Each row of a before or after table is a point. The points were changed in one or more steps. Then noise was added and the rows were shuffled. The steps act on columns, c1 being the first. What was done? A step turns or swaps two columns, mirrors them in a line or flattens them onto one, adds a multiple of one to another, or multiplies or shifts one. Angles are multiples of 10 degrees, from the lower column toward the higher: turns from -170 to 170, lines from 10 to 170 but not 90. Use the fewest steps. Two steps may share a column if one is a turn and the other turns, adds or multiplies; they go together, in the order done. Otherwise the lowest column goes first.

Before:
[[ 11  28]
 [  6  -9]
 [ 20  -1]
 [  2  18]
 [  9 -14]
 [  9  -2]
 [ 38 -60]
 [-24 -27]
 [ -1  12]
 [-15 -30]
 [ 19  24]]
After (11 x 2):
[[-44 -27]
 [-21  13]
 [-11 -15]
 [-18  18]
 [-14  -9]
 [-12  -1]
 [-36 -30]
 [ 17 -60]
 [ -2  23]
 [ -8  28]
 [  1   0]]
Steps: shift c1 by -20

Before (13 x 4):
[[ 19   0 -26   1]
 [ -5   9 -21   9]
 [  9  10 -10  15]
 [  1   7 -25  10]
 [ 18   9   1 -18]
 [  5  13 -24   1]
 [  3  -4 -18   6]
 [  6  -1   0  13]
 [ -4 -10   1   6]
 [ -5   1   2   6]
 [  3  -8  60  12]
 [ -5   3 -22   5]
 [  1   8 -14   6]]
After, 13 rows:
[[ -5 -11  -7   2]
 [  9  15  -9  10]
 [  4  27  -8  -6]
 [ -6  17 -14  -7]
 [ -5  21 -13   1]
 [ -1  21 -17  -2]
 [  4 -42  22  34]
 [ 22   7  17 -11]
 [ 18  17 -16 -10]
 [ -3   1  -1   6]
 [  7  -2 -10  12]
 [  3   9 -16  -5]
 [  1  16  -7  -1]]
Steps: turn c2 and c3 by 40 degrees; turn c3 and c4 by 40 degrees

Before:
[[ -3  -3 -22  -5  -7  23 -11  -8]
 [  4  15  -4 -10 -30   7  -7  -6]
 [  1  11  -2 -21 -12   3   4  14]
 [ 23 -18  -9  16  -5 -14 -24  30]
 [  8   8 -17  -8 -12 -17  -9  -5]
 [  1 -26   1 -11  -4   5   4 -10]
 [ 15 -11 -13 -16  -5  -1  11  -1]
 [-14  -7  -5  -5  10   6  -6  -5]
 [ 26 -35  20   5  21 -13 -22   4]
 [ 29 -16  24  23  35  -2   3   4]
 [  5 -33   8  19   6  -8   5   5]]
After (11 x 8):
[[ 15 -12 -33   0  -1   1   8   2]
 [  6  16 -10  -2 -12 -10  -9   2]
 [-16  -7 -12  -2   3  -7  -7   2]
 [  2 -27   2   0  -2  -9   1   6]
 [  6 -32  20   2   2   9   7   0]
 [  8   7 -42  -3  -5  14 -10  13]
 [ 23 -18 -23  -4  -2  26 -21 -19]
 [ 30 -15  60   2  14   5   6  -2]
 [ -3  -3 -55  -3  -3 -24 -11  -5]
 [ 27 -36  49  -4   8  13 -21   3]
 [  1  11  -5   0  -5   4   0 -13]]
Steps: multiply c3 by 2.5; flatten c4 and c7 onto the line at 80 degrees; multiply c5 by 0.4; turn c6 and c8 by -150 degrees

Before, 10 rows:
[[-21  26  -2  25 -33 -34 -19  33 -32  -8   6]
 [-18  12  -2  28   2  -7  15  26 -14 -38  11]
 [ 14  -1  29  -9   1  13  19 -14  38  31 -14]
 [-18 -20 -31 -18  40  -8 -15  32  -1   1 -32]
 [  5 -16  26 -18 -33  30  24  -9  32   7 -36]
 [ -3  15 -42 -15  11   4 -31  40  14 -32   8]
 [  2 -11  27  29 -18 -20  -5 -26  15 -10 -34]
 [  0   7  -7  28 -25 -11  26 -17  21   8 -35]
 [ 26  17  30  41 -37  43   3  17  -3  14  -7]
 [ 27  -8 -36 -23   7  -6 -16  36 -24 -12   7]]
After:
[[-33  15 -18  -4   9   3  49  11 -21  39  55]
 [ 23  -9  16 -28 -17 -17 -13 -24  20 -21  37]
 [ 41  21   1 -15 -39  40  11  14  38 -19 -23]
 [ 21 -16  18 -22 -32  32 -23   5 -37 -40   3]
 [ -4   9  -5 -31 -27  -8 -28   5  19 -41   7]
 [ 32  -2   9 -26  -4  15 -25   4 -25 -44 -47]
 [-10 -12 -46  32   8  -6  34  20  -9  21  18]
 [-14  25  15  16 -34 -39  34  15  39  15  12]
 [-34 -22  -3   9  37  -8  34  14 -12 -31  13]
 [-12  14  16  -5  -3  -4   7  31  32  48  61]]
Steps: turn c1 and c3 by -50 degrees; turn c4 and c9 by 120 degrees; mirror c7 and c8 in the line at 70 degrees; multiply c10 by 2; turn c10 and c11 by -120 degrees

Before:
[[ 17  20   3   2   7  15  10   3 -17 -22   4 -13 -27 -45]
 [  6 -19  16  -1  -5  23 -14  -1   9  25   3  32  -3  31]
 [ 13  18  -6  10 -11  -4  24  -7   7   6   3   0   4 -31]
 [ 15  19 -17  12  21  21  22  22   4  -7 -14  -5 -14 -35]
 [ 10 -10  25 -11  18  -6  -3 -10  -2  30 -17  25 -12  24]
 [  9  13  10  33  18 -14   0   5   2 -17   2   0 -23  31]
 [  9 -31  21   9   0 -26   0  20  12  46  29  32  -7  29]
 [  5  21 -11  -3   6  11  14  -3  10  12   9 -34 -20 -30]]
After (8 x 14):
[[-19  13  31 -11  19  -5  -3  -9   0  39  14  24 -18   8]
 [ -7 -12  40  36  19 -13   5   3  -1 -21  -5   2   2   7]
 [ -4  23  32  -1  -5  25   0  -2  11  35  -3  32 -11  -8]
 [-19 -25 -30  13  21  25 -10  22   2 -11   9  -4  22  18]
 [  4 -26 -21  -6   1  10  -1  -4  12  17 -12 -32  22  27]
 [-10 -27 -28  11  -7  -5 -11  -7   9   7  -7  -1   5   6]
 [  4  27  35   7   0 -27 -14  17  10  61 -31  31 -17   3]
 [-15 -22 -24   4   5  14  -2   3 -20 -27  -7 -13  13  46]]
Steps: turn c1 and c11 by -160 degrees; turn c2 and c7 by 150 degrees; turn c3 and c13 by -120 degrees; turn c3 and c14 by -120 degrees; multiply c10 by 1.3

Before (9 x 20):
[[  2  21  21  20  20   1  39  -4   3   9 -11 -11  20  20  10   0   9  27
   -2 -11]
 [  9   6   7  20 -49  10  25  -1 -10  20  25  15  -6  13   1  -8  -6  13
   -6 -14]
 [-23  -2   7  13 -25  31  26   5   5   8 -16  24 -26   0 -18  -3   0  23
   14 -11]
 [  9  -1  31   2 -11   6  17  -6  -2 -14  -1  13   9   8 -13  11  17   0
  -10  25]
 [ -2  -2   4  12   2  12  -1   3   1  12  11  47   1  20 -22  -6 -26 -38
   11  19]
 [-25   9  20  -4   5  -1  -9 -15   6 -11   6   0   0   4   3   8  -8  -2
   -8   1]
 [  8  13  14   6  12   1 -26   4   8  -1  60   8  21  19   1   2 -14 -16
   14  -3]
 [ 22  14  11  -9 -25  24  -3  11 -28  21   2  12  22  10 -11 -11  -1 -14
   13 -19]
 [  7  -9  32  27 -17  14  -8  -8  -4  25  18  -9  -7   4  -2 -15  22   7
   -9  11]]
After, 9 rows:
[[  2  20  24  -8  21   1  28  18   4 -29 -11 -12  19 -17  10  -1  10  27
  -11 -12]
 [  8  -2  31   2 -10   7  -4  -4  -1 -20  -1  13   8 -12 -13  12  15   4
    4  26]
 [  8  -9  32  13 -17  14  18   9  -4  19  20  -9  -7  -8  -3 -15  23  24
    4  11]
 [-25   9  21  -1   6  -2 -15 -15   6   2   6   2   1  -8   3   7  -9   6
    4   1]
 [ -2  -2   4  37   1  12  10  -9   0   6  11  47   1 -10 -21  -6 -26 -13
  -22  18]
 [ 23  14  10   5 -25  23  18  -2 -27  14   3  13  24   1 -11 -12  -2 -19
  -16 -18]
 [  8  13  13  17  12   3 -14   1   7  21  60   9  21  -6   1   2 -14  -6
  -24  -3]
 [ 10   6   7   3 -48  10  30  13 -10 -12  26  14  -6 -15   1  -9  -6  19
   -4 -13]
 [-24  -3   7 -10 -25  30  20  20   5 -18 -15  23 -25   9 -18  -3   0  16
  -11 -10]]
Steps: turn c4 and c18 by 50 degrees; turn c8 and c18 by -40 degrees; turn c7 and c10 by -60 degrees; turn c14 and c19 by -140 degrees
